Each row is a point. A path goes straight from each point to the next, and from the last back to the first. The post is the endless flat space through its rows: a point in 2 columns, a line in 3, a plane in 4, and so on, so that a path can go around it. How many times does the path go around the post? Going back the other way cancels.

Post, 2 rows:
[[ 14  54 -17]
 [  6 -57 -15]]
Path (25 x 3):
[[ 35  84  15]
 [ 33 -55  70]
 [-27 -19  26]
 [-35   4 -54]
 [ -8   3 -25]
 [-46  41  26]
 [-44 -78 -34]
 [-27 -22   0]
 [  9  18  18]
 [ 41  19  33]
 [ 44  48 -43]
 [  6 -21 -47]
 [-25  28 -51]
 [  1  13 -61]
 [  5 -15 -91]
 [-30  20 -66]
 [-35  40  11]
 [-39 -13  43]
 [-14 -36 -24]
 [-19 -39 -96]
 [ 36  25 -35]
 [ 59  61 -54]
 [  0 -31 -74]
 [-57  31 -43]
 [-25  79  54]]
Times around: 1

Post, 5 rows:
[[ -17    9  -26  -30   21   11]
 [  61   21   51  -15 -110   59]
 [  -7   11  -18   28    3   33]
 [  15   12   27  -18  -13   79]
 [ -42   -1    5   16   99  -31]]
Path (20 x 6):
[[ 31 -12   7 -68   4 -26]
 [ 88  30 -11 -17 -16  25]
 [-44  64 -58  49  30  19]
 [-44  17 -15  39  29  26]
 [ -8  38 -22   8 -96  32]
 [-62   1  -7 -22  36   6]
 [-27 -53 -36 -13   6 -54]
 [ 77 -27  58 -45  24 -37]
 [ 47  26  74  28  -6 -30]
 [  5  37  20  53  26  -7]
 [-27  40   5  -8 -12  83]
 [-19  -2  32 -29   9  49]
 [-72   7  53 -24  22  19]
 [-31  -4 -27  86   9  54]
 [ 47 -19  46 -59 -14 -31]
 [ 76  16   0   3 -41  12]
 [ 60  64  37 -33 -34 -82]
 [ 19  73  71 -28 -61  72]
 [-66  -2 -38  46 -25 110]
 [  6 -12  28  18 -17  15]]
Times around: 3

Post (7 x 8):
[[-56  14  49  -5  58  18 -71  21]
 [-42  21  32 -21  16   5  13   8]
 [-36   0  27  49 -23 -15  53 -32]
 [-56 -70 -44  10 -15  43  -1  30]
 [ 23 -10  -3 -31 -19 -75  27 -61]
 [-47   8 -12  -5  17 -51  61 -33]
 [ 26   2 -18 -43  68  19 -63 -31]]
Path:
[[   1    2  -37  -15   10   35  -33  -26]
 [ -24  -48  -52  -39   -4   -9  -10  -59]
 [  17  -39   38  -28  -71  -37   37  -73]
 [ -39  -19  -76   26   15   37   11  -81]
 [ -33    1   40    5  -82   17   37   19]
 [   5  -26   14    0   -3  -24  -29   25]
 [   9  -57   55   18  -46 -113   51  -33]
 [ -63  -17  -32  -26   25   44   62  -14]
 [ -72   24   55  -36  -93    3   89   18]
 [ -43  -30  -25  -17  -67  -33    4   10]
 [ -20  -24  -14   25   30  -64    0   -5]
 [ -19   16   10  -38  121  -19   16   -2]
 [ -45  -42   22  -25    4  -52   18  -39]
 [-108    6  -30   -6   10   29    8  -14]
 [   3   39    6  -27   31  -16   -3  -42]
 [  31  -42  -53   16   22  -15  -14  -12]
 [ -21  -58   -9   40    4  -43   38   34]
 [  22   13  -25   -2    1  -63   47  -16]]
Times around: 2

Post (10 x 11):
[[ 49  11  12  39  19  25  13 -34  16 119  26]
 [-21  42 -24 -81  23 -45 -15  -3 -14 -52  19]
 [-26  44 -44  18  27  23  37   5 -12 -60  15]
 [ 35 -42  29  17  57 -37  60 -69   4 121   2]
 [-56  28 -85  19  23  11 -47   0 -25 -52  -3]
 [ 52 -27  11  63   7 -20   3  -4 -15  55  -8]
 [-64  22 -26 -28 -23  34 -32 -49  -6 -91  -5]
 [  4  31 -48  -6  58  15   3 -15  35 -73 -24]
 [-55  30 -44 -17 -20  -3  -6  17   9 -31 -44]
 [-34  34  15   6  70   5 -34  24 -25 -16 -11]]
Path:
[[-15  31 -13 -15  26 -31  -3  10   2 -46 -35]
 [ 27  25 -12  31  27  23  -7 -46 -32  17  27]
 [ -8 -12 -41  96  97  20  32  -3 -60  -4  11]
 [-11 -27  23  -9  67  -3  15 -17  33  31   3]
 [-35  29 -86  39  18  34 -40 -25   6 -46  43]
 [-33   6  -2  29  26  12  -6 -58   6  52  -6]
 [-31  37 -20  18  39  28  56  -8 -14 -19 -36]
 [  7  36 -29  -2  15  72 -29 -15 -36  54 -12]
 [ -5 -66 -50 -39  14  -8  -9 -31 -34 -93 -25]
 [-39  12   9  -1 -27  25 -38  20 -28 -45  32]
 [ -6  12  -2  12  72 -60   2  -1  19 -18 -20]
 [-73  41  30  50   9  23 -39   1 -47 -18  -6]
 [ 11  43  47  12  51  20  44 -45  -5  20   8]
 [ 65  18 -18 -25  -7  31 -11 -33 -13 -16 -21]
 [ 93  11  -2 -25  81  10 -76   2  44 -16   4]
 [-66  23 -37 -22  78  13 -20  -9  21 -42  29]
 [-24   2 -25  43  54   3  32 -43  38 -13  -1]]
Times around: 3

Post:
[[-10   1  50  28 -40  27   7 -44  30  13  -3  16]
 [ 64  19 -11  -8  -2  10 -32  60  46  31   0  10]
 [  9 -30  10  -7 -22  17  29  22 -15  -4  -4   2]
 [-18 -32 -10  14  19  -7 -29  26  22  -9  17 -23]
 [-10 -24  -3  -4  -5 -13  93   1  12   0  24  -1]
 [ 13  13 -24   2 -19 -23  18  29 -19  -6  32  10]
 [-43 -22  39   5  48  35 -25 -67 -21 -24  33  10]
 [-12  10 -13 -25 -15 -33 -22  33 -41  13   1  -2]
 [-50 -36  13  20  -4 -30  14  -8 -19 -24 -12   2]
 [ 24 -23 -47 -12  32  45  46  -4   5  53   7   8]
 [ 18  12  -3  -5  15  46  42 -19 -32  12   0 -14]]
Path, 25 rows:
[[  6  14  13  41  -1 -12  44  20 -25 -35   5   5]
 [-11 -38   8  10   6 -35 -18  28  13 -16  13  78]
 [  3 -50 -17  45   8  17  10  24  20  21   2  -1]
 [  6  -4  21 -18 -52  12   0 -14 -32  -5  43 -11]
 [-36 -40 -52   4   2 -33 -75  34 -24   5 -15  -6]
 [-23 -38 -41 -24  45  25 -24   6  -6  27  26  16]
 [  7   8  10 -19 -66  22  19   9 -55  12  44  11]
 [  4 -36 -21  27  57  43 -54   9  18   5  19 -46]
 [-30 -38  35 -12 -27  20  -6 -21 -57  -4 -36 -12]
 [-42 -30  31 -11 -21  -1  27  17  19 -64  46  -9]
 [  8  49  36   7 -80  -6  70  15 -14  -8   0  50]
 [ 52  31  36  -6 -59  -5  31  59  43  24  36 -27]
 [-17 -17  75 -45  26 -41 -15  19  21 -42  38 -40]
 [ 27  16   2  25 -10  27  76 -18 -12 -68  45 -21]
 [  3  20  37 -38 -69   7   7  31 -63 -18   7  -9]
 [-42 -47 -43  -1  57   5  42 -31  -2  67 -25  48]
 [-31  -4  14 -29 -36 -21  11  -5 -75  18   3 -11]
 [ 76  70  29   2 -50  49 121  -8 -22  -2 -12 -38]
 [ 38  -5 -26 -59  50  48  10  -3  14  44 -18   3]
 [ 40 -23 -19   8 -30  64 -56   9  15  43  19   1]
 [ 46  13 -20  37 -42  17  90 -10  46  61  17  26]
 [ 43   8 -49   0 -46  -6  40  87   0  29   9  -5]
 [-12   9 -14   8 -15 -28  -9  41  27 -11   7 -20]
 [-52 -18   9  28 -42 -34 -34 -24  -3  -5   6  13]
 [ 44   9  87 -17  -8  -6   0  14  14 -46  38  15]]
Times around: 2

Post, 17 rows:
[[ 19  10 -25  20 -29  45 -18  -9  -3 -35  28  44  18  13 -28 -23 -16 -21]
 [ 20   8  28 -38  15   4  18 -31  10  13  81   9  -5  -7 -45  54  49  35]
 [ 16   0  41 -38  46 -88   9 -12  26 -32 -18 -36  24   4   6  -8  38   2]
 [ 52  28   9  -2  39  -3 -25 -49   5  21 -34 -25 -39  17  -4  -8  68  34]
 [ 10  28  -1  18 -51   4 -35  37 -20  30   1  10 -42 -14  38 -23  12  23]
 [  9 -41 -21 -42  54  -6  25 -19  -7  15  17 -27 -11   8 -10   8 -35  -9]
 [-41  25 -34  52  -6 -31 -29 -43  18 -39  27 -46  -1 -40 -43 -42 -16  39]
 [ 26 -10   7  14   0 -35   4  53  -9  20  -8 -37  53  43  14 -45  -5  42]
 [ 26  37 -10   8   1 -48   1 -40 -41  -4  22 -15  17  41  14  15 -22  15]
 [ 29  15   2  34  45 -52  -7  42 -25  32   2 -20   1 -16 -11 -70 -28 -49]
 [  5  52  18 -11 -58  36  23  14  15  -9   3   3 -61 -43 -25  30  14   6]
 [-31  29  18   2  -1   3 -16 -70  43  17 -40 -27  10   1  -8 -16  20  25]
 [ 67 -18   4  40  29 -10  15 -29   1   5  41 -38  18  29  -2 -34 -12 -24]
 [ 11  30  20  -3  41  66  17 -44   8   4  46  14  17  51  12  -4   4  47]
 [-58 -30 -11  -7 -40 -32  48  17 -38  15  -4 -23 -11 -35   0  20  13  15]
 [-38 -16   3  29 -18  26 -23  25 -49  26   8 -17  22 -37   3   1 -17  11]
 [ 16 -16 -43  28  11  39 -20  47  14  20  45  23  65 -14  -1  32  24 -23]]
Path, 27 rows:
[[  40  -26   42   23    0   16    9   19  -86   68   -3   -6   31   25
   -11   31  -11   40]
 [ -31    5   65  -66  -39  -24   -9  -11   19  -30    8   10   -9  -12
    23   13  -73  -34]
 [ -12  -10   33   99  -42   28   60  -11  -20   44   12  -65   29    1
   -12   30   23  -18]
 [  23   35   21    0  -19   -6  -11  -29    7  -32  -10   10  -50  -14
   -30  -17    2    7]
 [  17   -3   32  -12   36   -7  -23   31  -24    9   -1  -30   51   -8
    17  -13  -27   63]
 [  30   -1  -13   47   -6   35  -28  -59   -1   -3   19  -20    5  -21
    13    7    8  -10]
 [  12   44   25   29  -68  -42  -14  -47   -4  -35  -10  -19   11  -28
    28   38  -25   24]
 [ -34   16   -2   53  -39   43    8  -27   10   22   46   32    5  -40
     5   44   66  -15]
 [ -73   34   25   57  -81   48  -21  -28  -29   15   28   19  -41  -67
   -60  -13   16  -22]
 [  -9  -26   73    6    7   79   -1   65  -82   -2   33   -6   44  -17
   -33   -9  -23  -38]
 [ -62    5  -26   12  -23   66   17   68  -28   20   83   65   20  -15
   -40   46   37    7]
 [ -91  -23  -25    5   11  -36  -28  -24  -14  -34  -37  -20    5  -31
   -33   -5  -50   20]
 [  -9  -39   22   -4   41 -121   11   12  -15   26    3  -25   -8  -48
    11   15   37   12]
 [ -15  -14    6   46    1    5    5  -23  -20  -42   40    0    7   39
    34   -2  -23   33]
 [ -12    7   37  -48  -48   38  -17   -3   49   -6  -22  -23  -84  -43
   -35   15   12   -5]
 [  12   46  -11  -20   17  -32  -42  -45   51  -47    4   -8  -37    2
   -16    5  -11  -20]
 [  22  -30  -18   47   34   -9    8  -50  -58   22   14   10   39   52
   -48   -3   -3   28]
 [  17   10  -55  -17   60  -14   34  -28   20  -38   -9    8  -32   12
    -7  -19    1   44]
 [ -23  -22  -58    4   19  -48   16   27  -44   36  -28  -26   49  -20
    44   -1   16    5]
 [ -43    6   15  -33  -27   23   14   16   -6   16    4  -14   42  -26
   -77   23   32   38]
 [   5   66   -1  -14   24    5  -27   -9   48    9   49  -42   10  -24
   -46  -33   19   61]
 [  -6    9   35   45  -46  -38   17   22   27   52  -22  -35    4  -73
   -17  -42   17  -40]
 [  70    3  -34  -14   22  -20   39   49   -1   49   46  -20  -23   27
    -5   11  -51    5]
 [ -18  -34   -4   49   45    3  -15   32  -81    7   65    4   21    7
    17  -27   14   51]
 [ -18   19  -53   21   22   21  -14   22   -7    4   49   -8   16   25
   -22   47   -2   34]
 [  18   10   82  -32   -7  -21   55   22   15   24   20  -25   -4   12
   -34  -32  -47    5]
 [  42   20   17   18   28  -44  -10    2  -25   -1   11   -8   -7  -21
     9   -4  -24  -17]]
Times around: 0
